Each row of a before or after table is a point. The points were changed in one or more steps. Then noise was added and the rows were shuffled. The steps act on columns, c1 being the first. Write out the steps. A step turns or swaps two columns, mirrors them in a line or flattens them onto one, adds a multiple of one to another, or multiplies or shifts one. Angles are multiples of 10 degrees, from the lower column toward the higher: turns from -170 to 170, lines from 10 to 170 but not 90. Use the fewest steps. Two steps may share a column if one is a turn and the other turns, adds or multiplies; they go together, in the order done. Otherwise the lowest column goes first.

Before:
[[-0.7  0.8  7.2]
 [-9.2 -7.3  3.8]
 [ 1.9 -0.7  1.3]
 [ 4.2  1.9 -4.9]
 [ 1.3 -0.9 -5.2]
 [-3.2  1.7 10.9]
 [ 3.0  2.4  6.7]
 [ 0.4 -0.9  3.1]
 [-3.1  2.2  3.3]]
After (9 x 3):
[[ 3.4 -1.9  5.2]
 [ 1.9 -0.4  1.6]
 [ 0.7 -0.9  3.2]
 [-9.1 -1.9  5.6]
 [-3.4 -3.4  9.3]
 [-0.5 -2.6  6.0]
 [ 4.0  2.0 -4.9]
 [ 1.7  1.7 -4.0]
 [-3.3 -0.7  2.5]]
Steps: flatten c2 and c3 onto the line at 110 degrees

Before:
[[ 1.8  2.7  0.1 -3.5  3.7 -0.9]
 [-0.9  3.7  5.1 -5.0 -0.5 -1.5]
 [ 0.9 -7.5  3.7  5.1 -7.6 -1.5]
 [-5.4  0.4 -5.6  5.8 -8.1  6.4]
 [-6.3 -1.6 -0.1  2.2 -6.7  7.0]
 [-7.5 -2.4 -5.8  4.6  3.5  6.0]
 [ 2.7 -1.1  1.0  0.6 -1.4  4.9]
 [ 4.1 -6.4 -4.2 -3.7 -6.8  4.0]]
After (8 x 6):
[[  4.6 -16.1   2.2  -2.8  -6.6   5.4]
 [ -1.3   6.7   2.6  -1.3   0.9  -1.0]
 [  4.6 -19.2  -4.6   4.0  -5.3  -2.9]
 [  1.7   1.0  -6.5   0.7  -2.4   7.9]
 [ -0.2   8.5   5.7   1.7   0.2  -4.2]
 [ -4.3  -5.8  -5.3  -0.1   5.8   7.9]
 [  1.0  -4.4  -0.9   4.1  -0.3   5.9]
 [  1.9  -3.2   0.9   3.0  -2.7   4.4]]
Steps: flatten c1 and c5 onto the line at 130 degrees; multiply c2 by 2.5; turn c3 and c6 by -30 degrees; turn c3 and c4 by 70 degrees

Before (12 x 9):
[[ 3.7 -6.1 -2.9 -4.6 -3.6  3.2  6.8 -1.6 -2.6]
 [ 2.6  0.0  4.6  6.1  2.6  0.7  1.7 -7.5 -4.0]
 [-1.2  3.5  4.7  0.4  0.6  0.5 -0.3  0.3  2.6]
 [-3.9  3.6  3.9  3.6  4.0  6.4 -3.7 -6.8 -1.5]
 [ 0.0  1.2  3.8  4.3 12.4 -3.9  5.4 -6.7 -4.0]
 [-5.1  1.1  1.5  6.5  0.4  1.7  1.3 -1.0 -3.9]
 [ 6.0 -3.7 -1.2 -9.1 -1.0  0.4  2.2  2.4 -9.2]
 [ 8.2 -2.5 -1.3 -0.2 -1.0  6.2  2.6  4.0 -2.8]
 [ 5.0 -5.6 -1.8 -7.7 -5.3  7.7  1.4 -2.1  2.5]
 [ 6.8  1.3 -5.9 -3.7 -3.9  1.0  2.4 -2.3 -2.8]
 [-2.5  5.3  0.6  4.6  6.5  7.8  7.4 -7.3 -2.2]
 [ 4.7 -7.3 -6.8 -5.9  1.4  1.4 -2.3 -0.2  0.4]]
After, 12 rows:
[[ 4.5  0.6  7.2 -4.8 -4.0  2.1  7.3  3.3 -2.6]
 [ 3.9  3.1 -2.6  6.0  2.7  2.3  1.7 -2.5 -3.9]
 [ 5.7  0.0  9.8 -6.2  1.5 -0.6 -2.5  4.7  1.0]
 [-0.5  1.2 -5.8  0.4  0.9  2.1 -0.4  5.4  2.8]
 [-2.0 -4.8 -2.9  4.3  6.5  7.0  7.6 -2.4 -1.7]
 [ 8.0 -5.1  2.8 -3.6 -3.5 -0.9  2.0  3.0 -2.2]
 [-4.2  0.0 -1.5  6.4  0.5  1.9  1.6  4.0 -3.9]
 [-2.8 -1.5 -3.5  3.3  4.9  7.0 -3.6 -1.6 -1.4]
 [ 8.9 -0.9  4.4 -0.7 -1.5  4.9  2.6  8.7 -2.7]
 [ 0.9  3.4 -3.6  4.5 11.8 -2.7  5.7 -1.9 -4.0]
 [ 5.9  0.7  7.2 -7.6 -4.9  6.5  1.5  3.0  2.1]
 [ 7.3  1.7  3.3 -9.3 -1.0  0.1  1.9  7.7 -9.4]]
Steps: shift c1 by 1.0; turn c3 and c6 by 20 degrees; turn c2 and c3 by -130 degrees; shift c8 by 5.0

Before:
[[  0.2  -4.1   2.0  -1.8   1.7  -2.3  -0.3  -3.3   4.9  -4.0  -6.4  -5.3
   -7.8   6.0]
 [ -7.8   2.0  -6.1   2.0  -6.1  -5.9   3.7   1.9  -4.7  -3.4  -4.7   2.8
    0.7  -1.3]
 [  2.2   0.6  -1.9   0.9   7.9  -0.1   2.2   8.7  -3.8   3.6  -5.5  -6.0
    5.2   1.8]
 [ -1.1  -2.2   3.8   7.3  -0.9   1.1   1.4   3.5   7.8  -2.6   7.9  -0.4
   -0.7   5.7]
 [ -1.0  -4.5   0.7   0.4   0.3   3.2  -8.4   4.3  -1.8   2.4  -2.8  -5.6
   -2.2  -1.9]
 [  4.0   4.4  -5.5   3.9   2.6  -5.1   3.8   1.9  -4.2  -0.9  -3.1   8.4
   -5.2  -2.0]
 [  9.7   0.1  -9.2   0.8  -5.1  -5.6   8.1   4.3   1.5   4.4   0.3  -0.7
   -1.8  -1.1]
 [  3.4   5.2   0.7   1.3  -3.6  -4.5  -1.4   2.2   4.6  -5.2  -2.6   6.4
   -2.5  -3.8]
 [ -0.3   5.4  -0.3   4.3  -0.2  -6.1   0.2   2.1  -2.2   7.0   0.8   4.7
    6.4   4.6]
 [ -2.3  -3.7  -1.7   7.0  -0.9   1.8  -2.1   1.0   0.1  -1.6 -10.3   6.5
   -3.7   5.5]
 [  2.1   1.8   1.5   2.5  -5.1  -0.6   0.4   5.0  -4.2  -8.0   2.5   6.5
   -1.7   2.1]
 [ -1.8   4.1  -1.0   6.3   0.4   4.4  -1.0   0.2  -2.8  -6.4  -4.9  -7.3
   -7.0  10.4]]
After:
[[  0.5   1.4   1.5   2.6  -4.8   4.1   0.2   4.3  -2.7   7.6   2.3   6.2
   -1.7  -1.1]
 [  6.0  -4.1  -1.6   7.0  -1.6   0.5  -1.9   0.0   1.7   1.9 -10.3   6.7
   -3.7  -0.2]
 [ -1.1  -4.6   0.8   0.5   0.2  -3.5  -8.6   3.4   2.4   0.4  -3.2  -5.6
   -2.2   0.6]
 [  4.2   5.3  -0.3   4.3  -0.4  -5.1   0.1   1.4  -6.2  -5.4   0.9   4.9
    6.1  -1.0]
 [  5.3  -2.2   3.6   7.6  -0.9   6.0   1.2   2.6   5.1  -3.3   8.1  -0.5
   -0.5  -0.8]
 [  5.3  -4.1   1.8  -1.8   2.1   6.6  -0.6  -4.6   0.4  -1.5  -6.3  -5.6
   -7.9  -1.3]
 [ -4.9   5.3   0.4   1.4  -3.4   7.8  -1.0   1.3  -1.3  -1.8  -2.5   6.3
   -2.3  -0.9]
 [ -4.0   4.3  -5.4   4.0   2.4  -0.2   3.7   0.7  -6.5   1.6  -2.9   8.3
   -5.5  -0.9]
 [ -5.9   0.0  -9.6   1.0  -5.1  -1.1   8.3   3.5  -4.1  -6.1   0.2  -0.5
   -1.6  -3.3]
 [  3.0   2.2  -6.1   2.1  -6.1   1.9   4.4   1.1  -7.3   3.2  -4.4   2.8
    0.7   2.9]
 [ 10.0   4.2  -0.9   6.0  -0.1   2.0  -0.8  -0.8   2.2   7.7  -5.6  -7.2
   -6.7  -1.8]
 [  0.3   0.6  -1.9   0.9   7.8  -4.7   2.0   7.6  -2.5  -0.2  -5.2  -5.8
    5.1  -1.4]]
Steps: turn c1 and c14 by -120 degrees; multiply c14 by 0.4; turn c6 and c9 by 60 degrees; turn c6 and c10 by 130 degrees; shift c8 by -1.0

Before (11 x 20):
[[ -7.1  -2.6   4.0   1.5  -0.9  -0.5   5.1  -3.8  -5.4   5.9  -0.4  -0.1
    4.8  -4.2  -0.5  -2.2   0.9  -2.4   4.4  -4.5]
 [  3.1   0.0   1.1   0.4   6.1  -2.3  -6.8  -1.1  -7.3  -2.4  -3.9   2.7
   -8.0   7.4   0.3  -0.3   9.1  -1.4   3.2   2.6]
 [ -0.1   1.6   7.3   9.2  -9.7  -1.1   2.1  -0.4  -2.6  -0.5   4.3   2.0
   -5.3   6.6   9.1  -7.2  -2.4  -3.0  -1.4   6.4]
 [  4.9   2.4  -2.1   7.8  -9.2   2.3   1.3   0.7   0.0  -3.5   6.0   4.5
   -1.7   6.0   4.6  -9.4  -2.0  -1.9   3.4   1.2]
 [  4.3   6.2  -0.8  -0.2   3.4  -3.2  -4.9  -6.4  -5.2  -3.1   3.5  -1.3
   -4.4   5.8   1.6   4.7   8.6  -1.7   0.4   2.3]
 [  4.0   1.4   1.4  -2.7  -0.2  -1.4  -8.4  -2.3  -1.2  -6.7  -3.8  -1.0
   -5.7   6.0  -1.0   1.4  10.6  -3.5  -4.7   0.7]
 [-11.0  -1.0   4.4   3.7  -1.3   1.4  -0.3  -4.0  -0.7   4.4  -0.6   3.3
    6.3  -4.1  -4.3   0.2  -4.7  -1.5   6.8   4.0]
 [  1.5   2.9   2.6   1.9  -5.4   4.0   1.0  -0.6   0.1   1.3   3.6   2.3
    0.8   3.6   9.0  -9.5  -2.4   4.9   0.6   4.5]
 [ -4.6  -3.2   9.2   4.7  -0.4   1.8   1.5   2.5  -2.2  10.9   2.4   2.2
    6.2  -2.5  -5.6   3.5  -0.9  -1.3   3.5   0.5]
 [ -6.5  -2.7   1.2   1.4  -8.1  -4.1   2.6   1.8  -4.7   6.4   0.6   2.3
    4.8  -0.5  -2.4  -0.1  -4.3   3.1   3.5   3.4]
 [ -4.3   1.0   4.5   2.2  -1.4  -2.1   7.2  -2.6   1.1   6.2  -1.9   3.1
    4.3   0.8  -3.8  -2.2  -9.9   1.3   3.4  -1.2]]
After:
[[-3.2  2.5  0.7  7.8 -9.3  4.1  1.7 -2.1  2.4  2.6  7.0 -2.4 -1.5 12.4
   4.6 -8.3 -1.3 -1.0 -5.0  1.2]
 [ 0.0  6.1  3.2 -0.5  3.3 -6.2 -4.9  3.9 -2.5  5.6  0.1 -4.7 -4.3 11.3
   1.6  4.2  8.4 -1.7 -4.0  2.3]
 [-5.4 -2.4 -0.3  1.4 -0.6 -0.7  5.1  5.8 -7.5 -1.1  1.8  2.5  5.0 -8.2
  -0.7 -2.1  1.1 -2.6  6.8 -5.0]
 [ 5.6  1.5 -0.1 -3.1  0.3 -2.3 -8.3  3.1  2.6  6.2 -3.5  2.3 -5.5 11.6
  -0.7  1.4 10.9 -3.2 -3.7  0.7]
 [-4.5  1.2 -1.6  1.9 -1.2 -3.5  7.1  4.8 -2.8 -5.6  2.0  4.3  4.2  1.7
  -3.2 -2.5 -9.7  1.2  3.6 -1.4]
 [-4.6 -2.4 -1.8  2.0 -8.5 -8.9  2.2  0.1 -7.3 -1.8  0.2 -0.7  5.3 -0.9
  -1.8 -0.4 -4.0  3.1  6.3  2.9]
 [-2.4  0.0 -0.1  0.2  6.1 -3.9 -6.8  1.1 -4.3  6.3 -1.7  3.8 -7.5 14.3
   0.8  0.0  9.1 -1.3 -3.9  2.2]
 [-4.5 -2.9 -5.8  5.2 -0.4  3.9  1.6  3.9 -8.5 -6.6  2.8 -1.0  6.3 -5.0
  -5.6  3.1 -0.6 -1.7  3.8  0.8]
 [ 1.3  1.5 -3.5  9.1 -9.6 -1.9  2.6  4.8 -1.5  2.4  1.0 -5.1 -5.2 13.3
   9.7 -7.3 -2.5 -3.1  0.6  6.5]
 [-9.1 -0.7 -0.6  3.8 -1.9  2.8 -0.9  5.8 -3.0 -3.3  0.0  0.5  5.9 -8.3
  -4.3  0.0 -4.1 -1.6  9.2  3.7]
 [ 0.0  2.6 -1.4  1.6 -5.2  8.3  0.7  2.4 -0.7 -0.7  1.8 -2.8  1.0  6.7
   9.1 -9.7 -2.6  4.8 -1.7  4.5]]
Steps: mirror c1 and c19 in the line at 140 degrees; turn c3 and c8 by 140 degrees; multiply c3 by 0.7; multiply c6 by 2; mirror c9 and c10 in the line at 160 degrees; add -0.7 times c20 to c12; turn c11 and c12 by -50 degrees; multiply c14 by 2

Before (10 x 32):
[[ -4.3  11.8  -5.4  -0.5   1.9  -3.1  -2.7   3.9  -2.5   5.4  -4.4   0.4
   -4.8  -3.9  -0.5   5.2   2.5   1.3  -4.0   8.2  -1.1   8.0   1.8   8.7
    3.4   2.6   3.4  -0.2  -7.8   0.4  -0.7   1.3]
 [ -4.6   3.0  -1.1  -1.9  -2.1  -2.5  -3.2  -3.8 -10.5   5.6  -1.7   2.4
   -1.7  -0.6   2.0   5.2   5.9  -9.3  -5.1  -6.0   3.2  -3.3   8.3  11.5
    7.5   0.1   1.0  -3.8  -3.4  -0.9   0.7  -6.0]
 [  4.4  -1.5   0.5   6.0  -2.9   1.4   2.6   1.5   3.6   3.4   2.6  -2.9
   -0.9   2.9   8.1   0.2  -0.8  -3.8   7.6 -10.8  -0.6  -7.1   3.3  -1.2
    7.7   1.1   2.0   5.8   2.1   0.4  -0.2   2.4]
 [ -2.0   0.0   0.3  -4.5  -3.2  -2.0  -1.9   3.0  -2.6   0.3   0.9   3.0
   -1.6   0.5 -10.4   4.5   1.5  -0.4   0.8  -1.5   8.3   1.1   5.0   3.8
    5.6  -2.2   1.6  -3.5   5.6  -1.0  -5.1   4.9]
 [  0.0   2.6   2.8  -6.6  -3.2  -0.6  -3.3   6.8   5.3  -2.8   0.2   5.3
    6.0   0.0  -0.8   0.9  -5.0  -0.7   0.7   8.1   2.6   2.8   4.4   3.4
   -7.4   0.5  -1.2   7.3   8.2   4.6   6.2   5.7]
 [  0.9  -3.4   2.1  -2.6  -2.6  -2.7   5.0  -2.2  -6.4   5.5   5.2   1.0
    0.6   5.9   2.1   6.8  -4.7  -0.3  -5.7  -0.7   2.1   4.1   0.7  -6.7
   -2.5   2.8  -1.5   2.7   1.4   1.0   1.1   0.7]
 [ -1.8   4.3   9.4   2.7  -2.4  -0.3   5.5   1.5  -0.7  -0.6   3.7  -0.4
   -1.3   3.1  -3.9   2.8  -4.4  -6.0   4.1  -0.4  -0.8   8.1   0.3   0.5
   -1.0   2.2   0.1   6.2  -4.9  -1.1  -4.4   4.9]
 [  3.3  -4.0   3.4   2.9  -3.0  -0.7  -3.2   0.8   0.0  -0.9   4.0  -5.9
    4.1  -5.0   2.8   6.7  -4.1   6.4  -0.6   4.4   1.7  -6.4   6.3   3.6
    1.2  -4.0  -1.2   3.4   3.3  -5.5   1.6  -2.0]
 [ -5.0   3.9  -0.2   2.8   1.6  -2.6   8.0  -0.8  -5.3  -0.5   6.5  -1.2
   -5.2   1.6   1.9   4.5  -0.7   0.0  -2.5   1.6   1.8  -8.6  -3.1   1.9
   -3.3   0.7  -9.2  -1.6   1.3   0.9  -5.4   1.2]
 [  0.7  12.2   3.4   9.1   4.6   1.6  -5.9   3.1   7.0   6.4   4.3   7.6
    1.2  -2.5  -7.5   8.3  -6.3  -4.5  -1.3  -5.1  10.1   0.2  -7.7  -2.5
   -4.3   2.1   1.7   6.3  -0.3   2.4   0.7   6.4]]
After:
[[ -3.9  12.0   1.1  -3.1  -7.4  -3.1  -2.9   4.7  -2.5   5.4  -4.4   0.3
    1.3  -2.0  -0.3   5.1   2.2   0.1  -4.1   8.4  -1.0  -3.2   2.8   8.6
    2.5  -7.8   3.4  -0.4  -8.0  -1.0  -0.3   1.4]
 [  4.2  -1.3   2.4   5.9   0.6   1.5   2.7   0.4   3.6   3.4   2.4  -3.0
   -2.4  -2.7   8.1   0.2  -0.5  -6.2   7.6 -11.1  -0.7   5.5   5.8  -1.4
    6.3   5.1   1.9   5.7   2.6  -1.6  -0.5   1.4]
 [ -1.6   4.1  -2.7   4.0   4.5  -0.3   5.8   1.9  -0.5  -0.7   3.7  -0.5
   -8.2  -0.1  -3.8   2.7  -4.5  -5.7   4.4  -0.4  -0.9  -3.5  -0.2   0.9
   -0.9  -7.4   0.4   6.0  -4.6  -5.0  -4.4   1.6]
 [  0.6  -3.5   1.3   2.7   2.4  -3.0   5.1   0.0  -6.1   5.6   5.4   1.4
   -2.0   5.6   2.2   6.6  -5.2   0.2  -5.4  -0.7   2.1  -0.6  -0.2  -6.6
   -2.3  -5.1  -1.3   3.3   1.1  -0.2   1.1   1.1]
 [  3.6  -4.1   0.8  -2.3   6.0  -0.6  -3.4   0.8   0.1  -0.9   4.0  -5.7
   -0.8  -5.1   2.7   6.5  -4.2   5.8  -0.6   4.6   1.8   1.1   6.0   3.7
   -0.9   7.2  -1.4   3.6   3.0  -1.2   1.8  -5.7]
 [ -1.8  -0.1   2.4  -2.5  -0.4  -1.9  -1.8   4.0  -2.8   0.2   1.0   2.8
   -2.5   3.6 -10.5   4.4   1.7  -2.1   1.1  -1.4   8.0  -2.5   7.0   3.8
    3.8   0.6   1.6  -3.2   5.4  -4.7  -5.2   1.3]
 [ -0.5   2.5   1.7  -4.1   7.2  -0.4  -3.4   5.4   5.3  -2.7   0.0   5.4
    1.1   4.8  -0.8   1.2  -4.9   1.4   0.9   7.7   2.9  -1.1   1.9   3.4
   -8.6  -2.2  -1.1   7.4   8.3  -2.8   6.3   6.5]
 [  0.7  12.2  -6.0   4.0   1.4   1.6  -6.0   1.0   7.1   6.4   4.0   7.5
    0.0  -8.7  -7.4   8.4  -6.2  -3.0  -1.4  -5.1   9.9   1.4  -8.9  -2.7
   -1.2  -1.2   2.0   6.5  -0.2  -4.2   0.8   5.5]
 [ -4.7   4.1  -1.3   3.0  -4.8  -2.5   8.4   0.6  -5.2  -0.7   6.6  -0.9
   -2.7  -1.0   1.7   4.4  -0.5   1.1  -2.4   1.6   1.6   6.1  -3.8   1.9
   -2.0   6.0  -9.0  -1.6   1.0  -0.6  -5.3   1.1]
 [ -4.3   3.0   2.3  -1.9  -1.1  -2.2  -3.0  -0.6 -10.2   5.7  -1.7   2.7
   -1.3   1.0   2.1   5.4   5.8 -11.5  -5.2  -6.1   3.1   1.9  10.6  11.6
    4.1   2.3   1.3  -3.5  -3.4   4.8   0.8  -3.9]]
Steps: turn c3 and c5 by 120 degrees; turn c5 and c13 by -50 degrees; turn c4 and c14 by -50 degrees; add -0.3 times c9 to c8; add -0.3 times c25 to c18; turn c23 and c25 by -20 degrees; turn c22 and c26 by -130 degrees; turn c30 and c32 by 60 degrees
